Rows are points. The ring and each string are closed loops that go straight from each point to the next, and from the last back to the first. Before rounding, they use only three directions, however many columns there are. How many times does the string pass through the ring? Passing back the other way cancels.
In the rows, 128 means zero.

Ring (7 x 4)
[[148 176 142  85]
 [134 186  99 103]
 [117 162  86 126]
 [106 137 103 146]
 [105 107 149 154]
 [132 109 177 107]
 [149 143 168  80]]
String (22 x 4)
[[155 150 144  58]
 [134 145 137 100]
 [138 155 171 110]
 [150 148 197  89]
 [162 123 180  46]
 [146 123 141  66]
 [130 132 147 108]
 [113 116 183 154]
 [ 98  78 201 179]
 [107  86 158 144]
 [121 119 133 116]
 [116 137 146 142]
 [ 95 113 161 184]
 [ 93  86 160 177]
 [116  91 144 120]
 [128 121 139 104]
 [136 100 149  82]
 [142  89 183  76]
 [141 126 148  80]
 [134 140 157 106]
 [142 149 183 104]
 [168 155 174  43]]
Times through: 4

Ring (9 x 8)
[[120 184 139 139 108 161 117 140]
 [115 189 124  96 115 158  88 147]
 [125 178 106  65 125 146  83 157]
 [136 148  96  70 134 128 112 151]
 [138 119  96  90 140 115 144 133]
 [138  99 107 130 139 109 180 112]
 [138 105 121 160 131 117 192 110]
 [137 139 142 187 114 140 183 122]
 [129 171 146 171 106 157 149 134]]
String (31 x 8)
[[135 169 134 148 111 152 140 145]
 [140 195 147 164  99 168 133 160]
 [117 209 152 151  97 177 106 148]
 [ 99 187 133 111 113 161  91 126]
 [101 167 120  93 124 147  96 121]
 [122 169 122 108 119 148 112 140]
 [133 184 126 116 112 156 111 159]
 [116 211 116  63 114 165  55 168]
 [108 198 103  34 125 154  44 158]
 [103 168  93  28 136 138  60 138]
 [123 152 109  90 129 135 114 135]
 [139 171 114  97 120 145 112 161]
 [142 172 105  77 124 142 102 170]
 [138 153  86  42 138 126  94 163]
 [129 124  79  40 149 111 108 137]
 [145 129  88  67 141 115 127 151]
 [148 133 100  97 134 122 143 149]
 [138 149 118 123 123 136 142 142]
 [126 122 107 106 136 120 145 118]
 [127  82  94 103 151  97 172  97]
 [130  46  90 119 160  79 207  76]
 [151 110 118 158 130 118 194 125]
 [151 147 128 157 117 138 167 147]
 [135 142 122 136 123 135 152 132]
 [127 100 122 161 133 116 192  95]
 [134  93 139 209 126 118 226  87]
 [152 138 154 227 106 144 212 127]
 [154 162 156 216 100 155 190 145]
 [137 154 157 215 103 153 188 124]
 [122 151 149 187 110 149 168 112]
 [116 144 129 138 122 139 143 113]]
Times through: 1

Ring (9 x 9)
[[121 148 183 129 111 123  86  90 201]
 [139 164 155 140 111 121  98 117 173]
 [146 169 125 145 122 124 118 143 141]
 [148 166  88 139 149 134 152 165 109]
 [139 158  72 134 167 141 169 174  92]
 [108 144  87 141 170 140 149 188  72]
 [ 93 140 109 147 160 134 125 186  76]
 [ 85 136 148 146 141 128  95 159 112]
 [103 139 183 131 120 125  83 102 183]]
String (25 x 9)
[[ 93 147 109 161 151 128 112 203  61]
 [109 148 121 144 145 131 119 164 107]
 [ 88 147 110 166 150 127 106 213  50]
 [ 83 139  86 157 173 137 133 222  32]
 [114 137  88 121 180 148 168 159 102]
 [122 146 103 128 162 140 150 152 116]
 [115 156  90 155 154 131 133 199  66]
 [143 162  43 138 180 145 188 201  59]
 [165 165  50 122 175 148 200 163 104]
 [146 159 102 126 150 137 153 138 138]
 [133 161 119 144 134 128 123 154 124]
 [138 177 125 167 111 115  96 176 108]
 [142 175 137 160 106 115  93 155 133]
 [123 160 134 151 125 123 103 156 124]
 [135 155 134 130 134 131 124 122 159]
 [141 159 135 130 129 129 124 118 166]
 [128 164 130 155 122 121 103 161 120]
 [132 159 123 142 134 128 121 148 131]
 [152 162 103 125 147 137 155 132 146]
 [168 172  56 131 163 142 186 170 101]
 [144 166  57 144 167 139 171 197  68]
 [147 148  49 108 195 157 212 156 104]
 [124 147 102 128 160 140 150 151 118]
 [112 149 107 144 153 133 131 173  95]
 [ 91 148  97 165 156 129 117 220  41]]
Times through: 2

Ring (10 x 11)
[[ 87 107 186  91  89 105 100 138 182 108 135]
 [113 107 169  79  80  85 108 162 188 111 132]
 [145 107 144  74  88  69 130 180 180 124 132]
 [168 107 120  79 115  66 158 182 158 143 136]
 [174 107 111  91 144  76 180 168 136 158 141]
 [167 107 117 107 171  97 195 145 122 166 149]
 [145 107 144 123 185 123 195 116 122 164 155]
 [117 107 170 129 179 140 177  99 132 152 156]
 [ 84 107 193 124 151 144 140  94 150 131 151]
 [ 73 107 197 114 126 136 117 103 162 118 144]]
String (28 x 11)
[[163 108 142  95 137  89 175 158 158 148 145]
 [164 107 133  98 147  91 180 154 146 153 146]
 [140 107 130 104 152 100 166 140 130 152 144]
 [158 107 110 112 181 102 194 136 106 170 148]
 [173 107 118 122 203 113 220 127 107 180 157]
 [179 108 147 127 204 125 232 120 130 177 164]
 [141 107 159 114 161 118 180 126 146 151 152]
 [117 107 148 109 147 113 151 126 135 143 144]
 [107 107 166 138 196 151 181  84 113 158 158]
 [109 108 206 145 195 168 191  72 145 152 167]
 [104 108 211 134 170 157 172  85 161 140 161]
 [105 107 181 116 146 130 149 111 154 135 149]
 [ 98 107 161 111 141 120 136 117 138 135 143]
 [109 107 159 106 135 113 139 127 145 135 142]
 [ 93 107 203 108 120 128 128 116 180 119 146]
 [ 84 107 214 104 104 127 114 118 193 109 144]
 [107 107 174 100 118 111 130 132 166 125 141]
 [103 107 155 101 125 107 128 132 145 131 138]
 [107 107 165  96 112 103 124 139 163 124 138]
 [115 107 179  85  88  93 117 155 192 113 136]
 [132 108 179  79  83  85 125 167 203 114 137]
 [130 107 159  85 101  87 132 159 176 124 137]
 [115 107 135  89 113  88 123 152 144 131 133]
 [139 107 130  76  96  68 128 177 162 129 130]
 [168 107 118  66  90  51 141 198 171 133 129]
 [202 108 115  62  94  41 168 214 183 141 134]
 [172 108 140  85 122  77 170 173 171 143 142]
 [130 107 146 100 134 100 151 142 147 140 142]]
Times through: 3

Ring (7 x 12)
[[130 157 138 166  66 159  54 178  84 109 172 142]
 [136 134 140 198  87 140 104 141  67 104 194 159]
 [142 127 141 197 112 141 130 138  79 103 186 157]
 [153 116 143 174 142 153 141 148 108  98 153 145]
 [156 111 144 141 134 170 103 172 126  91 122 132]
 [149 131 141 126 111 179  67 194 129  97 117 124]
 [138 157 139 134  85 176  47 202 116 107 135 125]]
String (30 x 12)
[[141 145 140 175 117 154 116 163 101 108 165 142]
 [139 159 139 183 127 152 133 163 105 115 172 140]
 [140 134 141 208 119 136 147 132  77 108 195 159]
 [145  94 143 222 104 124 142 103  50  92 208 177]
 [148  89 144 207 102 132 127 112  59  88 192 172]
 [145 125 142 177 114 151 114 152  94 100 165 148]
 [143 154 140 169 135 159 130 171 117 112 155 134]
 [151 136 142 176 160 155 162 157 122 107 152 138]
 [150 146 142 161 159 163 148 172 133 109 140 129]
 [148 146 141 155 141 166 124 178 128 107 138 129]
 [154 139 142 140 157 174 128 185 145 104 119 121]
 [169  58 147 126 127 174  83 159 121  68 101 138]
 [161  76 145 126 108 174  64 168 115  74 110 137]
 [151 115 142 138 106 171  72 178 114  91 127 134]
 [143 159 140 145 122 172  95 193 128 111 136 124]
 [143 165 139 131 123 180  85 206 139 112 124 116]
 [148 139 141 108 104 189  45 212 139  98 103 115]
 [153  97 143 110  78 184  19 192 115  79 105 129]
 [149 111 142 138  91 170  56 176 106  89 131 137]
 [144 147 140 144 115 171  88 188 122 105 136 128]
 [145 164 140 133 134 180  98 204 144 112 122 115]
 [157 115 143 121 131 181  83 190 139  91 104 122]
 [164  80 146 129 130 174  89 167 125  77 107 134]
 [163  70 146 147 127 163 101 148 109  75 124 146]
 [149 121 142 160 118 160 104 163 107  97 147 141]
 [145 148 141 160 132 163 119 175 120 108 147 132]
 [149 142 142 173 156 157 155 162 123 109 152 136]
 [152 112 144 195 146 142 163 130  95  98 172 155]
 [151  86 144 207 116 132 141 110  65  88 188 170]
 [146 105 143 194 105 140 120 129  73  93 181 162]]
Times through: 5

Ring (9 x 14)
[[147 105 128 132 127  62  96  88  97 138 148  85 188 123]
 [127 134 131 128 134  87  94  88  82 151 137 106 163 114]
 [111 174 138 130 135 135  95 110  89 156 116 134 123  98]
 [109 192 143 135 134 167 100 136 111 148 101 147 101  88]
 [117 187 145 142 131 186 112 163 141 131  93 147  93  84]
 [138 155 143 148 126 171 122 176 169 110  99 126 112  91]
 [159 122 139 150 119 135 120 166 177 100 114 101 145 103]
 [173  96 134 148 115  89 110 138 164 103 134  79 181 116]
 [170  89 130 142 117  63 102 112 137 115 146  73 197 123]]
String (30 x 14)
[[ 86 162 134 126 157 175 134 140  91 143 102 142  93  93]
 [ 95 210 146 136 140 206 112 160 120 145  85 165  70  77]
 [ 95 148 133 129 156 174 142 152 108 131 102 134  98  94]
 [111 133 132 132 148 150 135 144 115 126 112 120 120 101]
 [150 176 147 149 110 145  87 148 157 127 108 127 129  92]
 [121 128 132 135 142 140 131 143 123 123 116 114 130 103]
 [106 110 127 130 159 158 159 158 120 114 110 113 116 103]
 [135 141 141 150 133 192 145 201 186  94  91 125 101  89]
 [171 157 150 164 104 177 113 204 223  87  93 120 119  86]
 [146 103 133 146 134 150 147 180 175  91 111  99 135 103]
 [120  80 122 131 156 128 162 149 124 106 124  92 143 114]
 [145 120 134 141 128 119 118 141 142 116 123 101 151 108]
 [139  99 129 137 137 112 132 138 133 112 127  93 156 113]
 [130  81 123 132 148 106 145 133 119 112 132  87 159 118]
 [153 135 138 144 118 111  98 131 143 123 124 104 157 106]
 [202 139 146 160  83  73  59 125 182 114 135  87 194 110]
 [208 108 140 156  86  39  62 107 170 113 151  67 220 123]
 [199  94 134 150  94  25  68  91 147 119 158  61 228 129]
 [200 132 143 153  84  41  47  93 152 129 149  79 213 119]
 [155 135 137 142 115  93  88 115 131 131 132 100 168 110]
 [127 101 125 128 143  92 122 107  96 132 137  93 164 118]
 [103  74 115 117 166  88 148  97  63 136 143  87 163 125]
 [112  94 118 116 153  57 113  63  43 157 153  88 181 128]
 [108 107 123 122 154 100 128 100  73 142 135 102 153 117]
 [131 144 135 135 130 112  99 113 107 141 126 113 148 106]
 [150 199 149 145 102 113  51 106 123 155 120 131 145  95]
 [124 208 147 136 117 129  61 100  95 168 115 143 127  92]
 [141 218 153 145 104 139  54 118 126 157 109 145 124  87]
 [133 153 139 139 127 130 101 129 124 134 117 119 136 101]
 [107 132 130 128 150 140 131 130  99 135 117 119 125 104]]
Times through: 0
String (24 x 14)
[[103 230 152 141 129 211  96 162 131 148  81 172  68  72]
 [134 221 153 146 109 163  67 137 137 150  99 152 107  82]
 [129 168 141 138 125 134  93 125 118 142 115 127 131  97]
 [ 87 109 121 116 168 123 146 108  61 144 127 111 132 113]
 [116 155 132 124 134  84  80  69  58 170 138 116 158 112]
 [147 150 137 134 114  65  62  72  88 159 144 104 180 114]
 [142 133 134 137 125  97  96 110 114 136 131 103 161 110]
 [116  99 124 126 152 109 137 118  95 129 131  98 151 115]
 [174 150 142 146  97  66  55  93 130 141 140  97 188 112]
 [161 112 130 133 114  29  68  60  88 150 160  79 211 128]
 [169 154 141 143  99  59  50  81 115 150 144  99 190 113]
 [141 142 136 137 123  99  90 108 112 140 130 108 159 109]
 [139 157 139 138 120 106  83 108 111 145 126 115 152 105]
 [142 218 152 143 102 119  42  98 111 166 117 141 137  91]
 [114 240 153 137 116 160  56 111  98 174 101 165 100  81]
 [136 193 148 144 115 149  80 135 135 142 106 138 120  89]
 [117 149 136 134 140 148 120 139 117 133 111 125 121  98]
 [ 82 145 131 126 166 191 158 161 103 130  97 139  84  92]
 [121 208 152 149 124 213 109 186 166 125  80 159  74  74]
 [160 224 161 162  92 184  69 177 195 123  87 151 102  74]
 [138 152 140 142 125 140 106 144 141 125 113 119 132  98]
 [156 227 161 162  95 194  73 183 197 122  83 155  94  72]
 [123 224 156 152 119 226 103 194 176 125  73 167  65  68]
 [ 89 148 132 128 160 184 150 158 108 130  99 137  90  93]]
Times through: 2

Ring (7 x 14)
[[104 147 132 112 176  88 115 112 133 120 116 121 106 119]
 [109 126 124 116 149 106 117 134 134 132 128 117  94 136]
 [130  91 122 127  81 153 127 172 127 152 145 124 103 161]
 [148  84 136 132  47 175 136 181 117 156 142 137 136 160]
 [146 109 147 134  66 164 139 155 112 144 125 148 161 140]
 [130 148 152 131 116 131 135 115 114 126 103 152 171 112]
 [110 168 147 120 171  93 124  92 123 113  97 140 147 100]]
String (23 x 14)
[[146 126 154 139  68 164 143 139 107 139 112 160 184 127]
 [164  81 156 132  29 186 142 184 107 154 137 147 168 155]
 [153  87 141 138  33 187 142 179 111 157 137 147 154 157]
 [132 114 131 137  77 158 136 150 118 146 126 144 141 143]
 [135  98 133 125  83 151 129 165 123 147 138 130 121 152]
 [128 109 130 127  95 144 128 154 124 144 132 131 121 146]
 [122 107 116 133  90 149 128 156 128 149 136 130 106 153]
 [117 110 114 130 102 141 126 152 130 147 136 126  99 152]
 [122 116 129 124 112 133 126 146 126 140 130 129 115 141]
 [127 103 130 119 107 134 123 158 128 143 138 122 106 149]
 [121 117 123 129 105 139 128 146 126 143 130 131 115 143]
 [128  91 114 132  73 160 129 173 127 156 145 127 101 164]
 [127 116 130 130  96 144 130 147 123 142 128 136 127 141]
 [135 101 137 123  90 146 128 161 122 144 135 130 124 148]
 [150  79 140 127  51 171 134 184 117 155 145 133 133 161]
 [134 115 140 129  90 147 133 148 119 141 125 140 141 138]
 [132 129 141 136  91 149 137 134 115 137 115 150 158 129]
 [129 130 142 129 107 137 132 133 118 134 117 143 148 128]
 [129 161 152 142 108 140 142 102 109 125  93 166 191 104]
 [134 161 163 135 115 133 141 101 107 120  91 164 199  99]
 [128 168 158 138 120 131 141  95 108 120  88 166 196  97]
 [124 147 143 134 116 132 134 116 117 129 106 150 159 117]
 [126 152 144 140 107 140 139 111 113 129 101 159 174 113]]
Times through: 0
String (32 x 14)
[[132 104 128 133  77 157 132 159 121 149 134 136 126 150]
 [128 118 135 126 105 137 129 144 122 139 126 135 130 137]
 [145  81 138 122  67 160 129 182 121 152 146 127 121 160]
 [165  49 141 127  12 196 136 216 115 168 161 130 129 181]
 [167  60 146 134   7 201 142 206 110 165 151 141 150 172]
 [152  86 149 124  60 165 134 177 115 149 139 135 143 153]
 [142 104 147 123  86 148 131 158 117 141 130 135 142 142]
 [150 112 159 128  76 155 138 151 110 138 121 148 171 132]
 [135 152 157 136 104 141 141 111 108 126  98 162 190 108]
 [120 170 149 138 129 125 138  92 113 120  90 161 182  99]
 [120 150 141 130 129 123 131 112 119 126 106 146 152 115]
 [120 147 142 127 133 120 129 115 120 126 108 142 147 116]
 [107 188 147 132 167 100 132  73 118 110  83 156 171  88]
 [107 189 152 125 181  89 128  71 119 106  83 151 168  84]
 [107 182 145 129 167  99 130  79 120 112  88 151 162  92]
 [117 152 141 127 140 115 129 109 121 124 105 143 147 113]
 [126 129 144 119 128 120 125 132 123 129 119 132 134 126]
 [122 156 155 120 150 106 128 104 119 117 101 143 159 104]
 [120 178 160 129 152 108 134  83 113 111  85 158 186  89]
 [123 167 152 135 128 125 137  96 112 120  92 160 182 100]
 [126 157 147 139 111 137 139 106 112 127  97 160 179 109]
 [139 143 153 143  80 158 145 121 106 134 102 166 193 116]
 [159  99 157 135  43 179 144 166 106 148 126 154 178 142]
 [150  92 147 128  60 166 135 171 114 149 135 139 148 150]
 [167  57 147 129  14 195 139 208 111 164 154 136 144 173]
 [156  71 136 136  22 193 140 194 114 163 148 140 140 169]
 [137 102 130 136  64 166 136 163 118 151 133 141 136 151]
 [127 120 131 133  95 146 132 143 121 142 124 140 134 139]
 [137  93 135 123  83 150 128 170 123 148 141 127 118 154]
 [143  73 130 123  61 164 128 190 124 157 152 123 108 169]
 [146  62 122 129  38 181 131 202 123 166 159 124 104 180]
 [141  76 120 135  42 180 134 189 122 163 151 131 113 172]]
Times through: 3
